Rows are points. Each copy is the shape, with its points in the same order, stretched, turned, moved and blurred by noise. Say if it was mirrored as well.

Shape, 6 rows:
-0.056 -0.250
-0.046 0.055
0.019 0.215
0.204 0.079
-0.001 -0.032
0.148 0.217
Copy 1:
-0.121 -0.143
0.017 0.088
0.185 0.195
0.338 0.011
0.024 0.028
0.346 0.147
Copy 1 is: only turned
Copy 2:
-0.037 -0.272
0.070 0.024
0.055 0.226
-0.197 0.133
0.002 -0.054
-0.099 0.271
Copy 2 is: mirrored
Copy 3, 6 rows:
-0.139 -0.236
0.055 0.084
0.230 0.230
0.352 -0.042
0.060 -0.041
0.374 0.141
Copy 3 is: only turned

Shape:
-0.148 -0.131 0.056 -0.061
-0.111 -0.135 0.071 0.145
-0.076 -0.159 0.111 -0.060
-0.058 0.157 0.092 0.025
-0.111 -0.138 -0.113 -0.005
-0.176 -0.112 0.095 0.048
0.589 0.014 -0.070 -0.023
Copy 1:
0.173 -0.162 -0.219 0.017
0.080 -0.039 -0.244 0.175
0.131 -0.251 -0.147 0.073
-0.104 -0.005 -0.160 -0.082
0.230 0.006 -0.082 0.032
0.116 -0.123 -0.306 0.105
-0.213 -0.028 0.698 0.005
Copy 1 is: only turned
Copy 2 (7 x 4):
0.155 -0.023 0.194 -0.013
-0.014 0.013 0.264 0.082
0.105 0.039 0.210 -0.077
0.083 0.101 0.010 0.237
0.035 -0.149 0.135 0.012
0.087 0.003 0.250 0.097
-0.315 0.185 -0.223 -0.307
Copy 2 is: mirrored
